Every row gives one point. The points of each table are mixes of a few directions, plus a little noise. Count the directions of each table, and those that both share. Where both have some left over, give the other angles between the two spaces (their principal angles), to ten degrees, smallest first.
In the rows, zero is written as 128.

First, 7 rows:
[[127 113 168]
 [149 106 186]
 [169 133 110]
 [163 133 111]
 [ 65 142  95]
 [ 53 138 108]
 [170 131 116]]
Second (4 x 3):
[[160 126 130]
 [ 30 133 123]
 [151 127 129]
 [171 126 130]]
Directions: first 2, second 1, shared 1

First (6 x 6):
[[ 98 106 102  98 106 114]
 [203 185 192 204 184 162]
 [138 136 137 138 136 133]
 [135 133 134 135 133 131]
 [119 121 120 119 121 124]
 [ 74  88  82  74  88 103]]
Second:
[[206 163 205 214 179 165]
 [152 148 148 152 147 139]
 [115 149 101 103 127 120]
 [104 117 104 101 112 117]
 [115 139 107 108 124 120]
 [ 99  40 136 123  89 120]
 [106 139  95  95 119 115]]
Directions: first 1, second 2, shared 1

First (8 x 11):
[[114 134  66 132 173 115 142 134 160 145 136]
 [109 120 133 142  97 152 131 115 166 114 135]
 [135 103 165 138  99 130 111 117 111  95 114]
 [104  77  95 190 157 118 109 113 156  50  93]
 [129 187  99 107 175 128 153 155 119 182 139]
 [122  79 172 180 103 136  97 109 117  38  86]
 [166 134 151  55  96 106 130 131  92 198 164]
 [143 189 146  80 124 139 151 149 103 201 155]]
Second (9 x 11):
[[180  69 145 116  83 114 121 101 116 187 166]
 [112 199 139 185 179 176 149 156 115 120  98]
 [169 135 159 176 123 169 144 124 107 191 144]
 [147 173 143 171 189 144 135 155  74 135  96]
 [124  78 105  62 112  64 102 116 128  97 132]
 [131 118 134 134  97 147 135 115 151 150 149]
 [111 127 124 126 107 140 133 121 159 124 138]
 [ 52 107  78  48 104  79 109 122 195  35 122]
 [126 145 126 132 160 120 125 142 105 113 108]]
Directions: first 4, second 3, shared 2; angles 60

First (10 x 14):
[[117 131 131 127 126 136 123 135 107 129 132 119 130 120]
 [103 138  84 125  91 153 105  69  73 168 102 126 119 125]
 [ 63 142 185 120 146 169 108 234   7 109 180  66 151  67]
 [139 127  95 129 109 124 126  75 146 148 103 146 118 146]
 [145 124 119 130 127 116 134 110 160 128 119 142 124 142]
 [101 132 191 125 162 140 129 232  82  92 177  89 148  91]
 [159 120 118 132 131 106 141 104 188 124 116 152 122 151]
 [156 120 128 131 136 106 142 119 184 118 123 147 125 147]
 [156 120 130 131 138 106 142 123 184 117 124 146 125 146]
 [140 127  98 129 112 123 127  78 149 146 104 146 118 146]]
Second:
[[135 144 133 144 108 116 152  97 124 149 102 125  93 139]
 [125  94 116 105 165 148  90 179 142  95 173 130 188 109]
 [ 68 170 154 107 103 123 117 128  88 116 117 148 121 133]
 [173  91 107 141 152 135 131 136 160 132 144 113 142 122]
 [127 179 147 160  74  99 181  56 105 175  63 126  42 154]
 [ 87 133 136  99 136 138  95 162 111  98 151 143 164 119]
 [203  50  87 138 186 149 115 165 189 119 176 103 180 109]
 [120 135 132 126 123 127 128 126 122 128 125 131 125 129]
 [113 155 140 134 104 117 143 104 110 141 103 132  97 138]]
Directions: first 2, second 2, shared 0; angles 50, 60

First (10 x 24):
[[130 112 101 124  89 111 186 155 105 148 146  62 100 170  85 164 101 136
   72 104 123 135 159 114]
 [216 146 105 110  97 135 123 111 174 187  94 126 167 171  70 107 124 153
  175 206 177  84 151 128]
 [135 137 168 132 152 151 110 145  98  49  97 123 136 134 137 146 105 100
  128  64 141 115 121  47]
 [ 69 109  95 135 122  98 145 113 141 189 183 145  99  90 156 113 163 147
  109 166  85 168 120 230]
 [142 141 147 128 149 143  92 114 141 110 107 162 151 113 144 109 137 122
  165 140 141 115 113 119]
 [121 132 142 131 143 135 112 126 125 107 122 143 132 116 144 124 131 120
  137 118 127 128 118 120]
 [ 87 114 116 134 127 112 144 129 121 143 160 126 104 110 145 131 139 132
  103 124 100 154 124 167]
 [180 169 201 129 189 182  33 110 139  29  47 199 193 109 161  99 126  95
  218 111 177  80  93  35]
 [ 90 116 130 135 131 120 146 142 103 109 148 112 103 120 142 146 123 120
   93  89 105 149 126 126]
 [111 105  73 124  81  93 189 135 133 210 176  83  93 148  95 141 131 156
   80 160 105 151 156 194]]
Second (8 x 24):
[[156 119 113 158 141 145 151 147 153 193  97 148 148 120 155 128 135 124
  100 143 147  77 130 143]
 [143 115 131 150 155 163 138 137 164 203 114 157 163  97 183 104 151 119
  115 149 146  72 114 163]
 [ 85 136 131 143 148 102 118 140  67  23 119 137  83 127 126 164 108 113
  103  60 100 173 125  79]
 [ 62 142 136 132 130  75  92 113  94  34 147 156  80 105 131 150 132 129
  149 105  75 217 119 128]
 [132 138  99 106  63  68 142 122 118 109 148  85  90 176  46 163 107 156
  139 148 108 190 165 123]
 [161 127 104 116 173 185 125 104 131 173 117 150 159 128 132  64 138 131
  124 158 175  56 108 151]
 [ 99 116 148  88  82 115 146 128 116 113 191  51 111 149  96 142 116 134
  128 106 105 173 140 122]
 [186 133 162 133 135 170 112 133 182 175  91 142 190 122 155 110 138 117
  164 155 169  65 122 113]]
Directions: first 3, second 6, shared 3

First:
[[130 105 120 183 132 108 128 119  64 122  81 155 139 141 147 155 152 169
  126 203 193 174  89 142 120 110 174 158 138 111 115 153]
 [158 141 119 143 123 138 142 114 114 148 160 127 156 130 117  74 132  97
  142 131 153 134 121  94 128 115 175 164 150 167 103 104]
 [142 171 151 122 125 146 164 128 156 155 153 112 165 129 117  77 130 105
  138  95  79 120 138 110 137 121 105 149 134 188 148 108]
 [111 124 135 125 135 123 156 115  71 127 124 163 161 143 133 155 123 133
  123 168 176 155  63  82 125 103 150 154 136 147 128 118]
 [141 127 130 141 122 119 116 154 163 120 123  96 101 120 133 111 152 138
  141  97  70 103 190 200 127 159 107 125 112 115 150 150]
 [100  97 127 102 130 107 128 148  98  95 131 139 109 133 136 174 130 138
  131 128 129 113 118 147 119 146 125 129 108 102 149 138]
 [136 141 138 161 127 127 123 135 157 136  92 112 121 125 139 123 146 157
  126 129  93 135 159 176 132 133  99 119 123 121 144 153]
 [119 102 112 103 130 119 140 119  59 114 166 159 144 137 121 140 116 101
  135 152 197 131  73  69 118 117 189 161 138 137 105 101]
 [107 152 132  69 132 161 103 111 206 141 141 120 108 112 110 142  73 105
   98  80 100 107 137  75 145 123  62  47 125 115 115 108]
 [134 120 115 131 124 131  78 139 193 122 112  96  76 110 128 131 126 139
  120  98  89 105 194 183 133 155  96  76 115  79 124 151]]
Second:
[[123 151 130  98 132 115 156 147 132 126  99 130 113 121 151 149 161 164
  107 145 127 150  96 119 147 141 120 152 150 149 135 127]
 [127 138 160 157 136 127 176 116  75 142 128 152 191 155 137 118 130 131
  135 160 130 153  93 112 127  90 132 168 133 175 155 128]
 [186  90 124 189 142 139 151 136  43 144 142 122 150 142 145 111 162 145
  148 182 167 162 139 146 132 112 212 220 165 159 138 146]
 [122 143 130 195 100 106 130  88  64 143 157 127 249 160 147  79 174 108
  204 146 130 122 113 152  74 103 177 201  79 166 148 134]
 [ 91 157 138  91 115 105  90  99 203 115 136 134 123 135 147 105  85 100
  102  89  62  87 161 148 140 113  54  20  99  96 114 123]
 [114 127 118  90 124  95 131 143 140  97 125 147  82 123 129 124 119 118
  102 122 134 115 118 131 140 144 127  98 137 108 100 114]
 [137 109 117 105 137 130 113 144 151 114 128 127  67 115 120 135 105 124
  100 118 132 119 151 132 148 142 125  91 148  98 106 126]
 [133 127 131  93 145 158 110 140 189 134 110 112  69 107 123 160  97 145
   86 109 105 129 157 119 160 137  78  71 149 104 127 134]
 [135 109 114 152 121 136 112 126 113 128 143 120 136 124 107 123 132 112
  157 120 150 119 136 131 104 138 158 147 113 117 123 128]
 [114 153 122 110 120 132 111 123 168 136 114 107 131 117 138 142 147 145
  131 111 106 124 129 130 124 143  99 118 113 126 136 133]
 [125 101 124 128 138 167 130 146 129 129 125 131  97 109  63 162  96 115
  134 106 166 128 115  87 112 147 127 123 123 109 127 118]]
Directions: first 5, second 6, shared 2; angles 40, 70, 70

First:
[[122 108 159 146  92 135 159 128 119 171 175 134  69 129 131 127 144 129
  116 129 106 127 102 168 111 169 116  97 125 136  87 112]
 [140 144 190 138 113 163 182  79 159 160 162 110  82 157 132 164 174 161
  116 176 149 160  91 140 119 125 138  96 137 115 122 135]
 [163 158 119  94 181 127 164 154 173 140 108 144 165  91 133 137 141 129
  111 176 146 105 157 123 175  58 161 160  95 102 191 143]
 [ 86 102 106 155  90 118  53 104  73  78 114 107 132 169 120 113  93 120
  160  59 118 151 115 105  84 187  94 115 170 157  81 120]
 [ 99 117  62 129 135 100  31 136  83  50  70 119 193 139 118 101  71 106
  163  58 125 128 156  81 115 141 109 156 154 149 127 130]
 [150 153 123 107 165 131 145 133 160 125 108 131 159 114 130 139 137 134
  121 160 148 122 146 114 156  78 151 150 114 111 173 143]
 [ 95 124 119 150 105 133  56  73  94  63 100  90 147 187 119 134 106 138
  164  81 144 173 111  81  88 161 106 117 181 147 103 136]
 [127  93 155 143  89 123 184 169 116 206 196 158  48  95 134 110 143 112
  101 131  81  97 109 202 122 177 114  98  98 137  77  97]
 [169 153 117  90 184 122 180 176 176 159 118 157 157  71 135 130 144 122
  101 181 135  88 163 139 183  56 164 163  79 100 191 138]]
Second:
[[139 154 133 141 125 103 136 129 107 101 108 129 163  88 101 145 162 136
   94 136 117 142 126 135 165 142 141 119 151 139 147 113]
 [ 99  88 112 108 136 168  88 140 149 153 187 141  73 159 178  94  53 136
  201 139 155 121 157 122  86  78  52 178 123  88  91 124]
 [161 119 130 103 152 134 133 103 114 176 138  97 131 128 112 111 154 132
   80 114  96 114 113 116 145 123 192  89 117 129 130 151]
 [131 118 143 126 138 162 141 115 174 187 123 116 102 203 149 140 135  83
  143  74 134 117 112 133  55 163 156  93  65 160 127 171]
 [156  56 113  58 159 172 132  84 137 239 170  74  61 207 152  58  96 129
  114 103  94  65  98  83  99  84 223  84  68 102  89 194]
 [ 83 162 116 132 117 106 126 145 147 101 145 145 131  82 109 197 148 134
  132  93 157 173 141 148 127 160  62 175 125 172 162  90]
 [140 140 126 135 115  97 146 126  99  90  98 125 156  96 102 126 148 144
   95 153 112 124 116 121 176 129 162 117 153 124 136 119]
 [112 142 113 138  90  76 157 135 100  50  87 137 149  87  99 139 133 156
  109 161 126 125 112 115 184 129 144 144 155 127 138 104]
 [ 76 161 120 167  73  81 156 158 137  26  77 166 144 104 116 183 126 130
  156 139 164 150 125 139 136 164  79 172 139 155 148  91]
 [182 141 173 173 174 180  66 144 115 156 147 151 169 126 162  88 125 102
  157 167 125 151 180 168 108 108  69 108 184  85 111 123]]
Directions: first 3, second 5, shared 0; angles 70, 70, 80

First, 9 rows:
[[151 119 107  90  85 111  99 111 139 177 103 121 145 104 119 152 131 116
  127 102 118 120 111  84 129 112  97 109 130 130 117 138]
 [ 95 121 162 166 155 132 185 150 152  77 139 143 118 172 125 142  92 105
  128 178  89 180 119 197 142  95 197 114 114  70  85  72]
 [102 163  93 123  67 114 124 144 122 169 156  86 106 155 131 129 125 161
  125 167 105 178 115 110 109 106 101 156 126 126 121 112]
 [123 149  95 110  66 116 111 130 127 178 137  99 119 133 130 137 132 145
  122 140 116 153 114  95 117 108  96 139 134 131 127 127]
 [154  84 164 122 213 125 124 109 131  79  92 164 164  99 109 128 121 100
  148  82 137  73 140 142 136 162 142  98 105 136 114 137]
 [154 134 101  97 120 122  79 110 102 162 120 114 138  92 127 111 157 153
  135  85 162  79 140  71 111 167  65 144 133 184 163 175]
 [133  95 181 156 249 141 149 125 119  38 117 168 146 121 119 104 121 114
  148 106 149  79 156 180 135 178 168 119 106 137 128 130]
 [136 131 146 159 120 167 149 129 134 115 135 159 110 123 159 119 146 106
   99 128 164 117 140 153 156 120 169 124 173 117 171 147]
 [105 157 103 130  76 123 132 143 126 158 153  98 106 153 135 129 126 151
  121 164 112 172 118 120 117 105 116 149 132 121 126 113]]
Second, 9 rows:
[[105  80 149 102 162 119 143 126 122 125 162 116 160 112 124 147  89 173
  162 143  95 149 169 129 165  92 109 118  87 129  96 103]
 [122 106  84  89  95 103 165 106 154 126 141 128 124 156 150 182 146 127
  150 136 146 159 130  73 129  78 143 118 108 134 143 118]
 [142 155 130 150 112 141 106 137 128 138 109 137 112 125 128 109 143 104
  101 122 140 110 104 141 117 153 136 140 160 126 143 141]
 [107  70 123  84 129 108 152 117 143 133 164 120 151 125 143 180 104 164
  163 149 110 162 161 101 172  64 123 119  91 131 113  98]
 [152 205 135 183 140 150 106 140 102 110  84 135 103 137 102  57 157  89
   92  98 147  87  92 161  63 215 130 133 163 123 140 167]
 [137 137  96 120  87 120 135 119 148 135 118 136 108 148 146 150 157 103
  119 127 155 134 106  99 116 115 147 131 143 131 154 134]
 [147 210 138 184 165 147 122 137  87  89  85 128 109 143  89  45 151 100
  105  91 140  88 103 163  46 228 120 122 142 122 127 169]
 [133 114 170 147 122 152  72 153 132 168 130 135 132  84 134 115 105 129
   98 142 110 108 124 173 179 129 126 154 166 124 125 120]
 [107  77 130  92 141 111 150 119 135 128 161 118 153 122 135 166 102 165
  162 145 107 156 163 110 164  78 118 117  90 131 108 102]]
Directions: first 4, second 3, shared 0; angles 30, 60, 80

First, 8 rows:
[[123 127 126 138 127 169 173  69 107 164 118 155 150 126 115 190 123 195
  116  73 118 161 163 154 150 108 138 154 132 109 136 108]
 [110 131 167 142 117 168 151  68 109 143 143 141 110 127  97 220 117 187
  104 129  75 103 131 172 171 104 167 176 156 110 120 113]
 [140 145 110 115 135 113 108 180 136 119 127 136 118 143 137  75 128 109
  159 148 143 118 116 122 112 140 110 122 112 139 119 145]
 [175 158 146 137 170  70  65 196 150  74 122  89 103 129 124  43 150  74
  183 216 117  98 111 118 120 153 112 111  79 190 145 144]
 [143 113  92 114  89 158 179 121  96 147 111 147 143 140 154 140 140 162
  119  10 179 190 166 116 141 155 145 128 135 132 133 129]
 [ 92 150 101 111 137 139 120 154 146 158 144 175 133 146 124 104  96 130
  144 174 122  94  97 143  90  95  92 134 134  75  92 137]
 [138 144 123 147 180 108 113 119 149 138 111 129 163 116 117  96 126 125
  155 169 120 143 140 131 107 103  87 111  88 129 146 115]
 [106  54 159 120  70  98 118 115 132  80 150  55 104  98 155 155 145  39
   44 105 151 118 100  66 132 166 176  90 190 139 131 132]]
Second (9 x 32):
[[107 191 249 126 186 151 134  87 156 113 193 171 162 104  83 147 139 140
   61 119  61  81  59 223 220 104 208 107 179 177  89 120]
 [174 163  76  97  88 108 112 199 121 145 115 109  81 163 154  90 111 148
  196 148 155 103 150 106 125 136 118 174  70 150 133 132]
 [134 180 121  93 109  87 142 201 134 123 122 127 132 105 131  62 136 102
  154  80 134  94 106 140 150 167 125 103 121 124 129 117]
 [ 58  95 114 158  88 139 117 133 140 114  88 122 117 102  92 136 121  98
   78  74 109 129 153 103  92 136 109 108 167  54 123 126]
 [115  64 142 140 129 164 140  51 134 135 150 160 144 139 141 195 131 130
   75 181 148 158 110 125 106 107 139 137 167 123 128 170]
 [104 109 137 160 144 141 119 103 125 119 114 116 134 118 105 144 125 129
  109 111 104 145 150 121 119 116 120 119 137 111 127 109]
 [ 91  61  76 161  92 144 114 117 122 126  83 109 110 130 123 150 118 115
  114 117 140 162 179  73  64 127  88 132 133  67 140 134]
 [194 142 134 120 186 115 140 104 105 137 153 119 149 149 158 124 136 158
  182 172 143 153 124 138 148 115 127 136  87 190 143 111]
 [174 147 103 100 126 104 138 157 117 139 133 122 125 143 161 100 130 134
  178 147 159 126 123 122 131 140 119 138  95 155 142 131]]
Directions: first 5, second 5, shared 0; angles 30, 30, 30, 80, 90
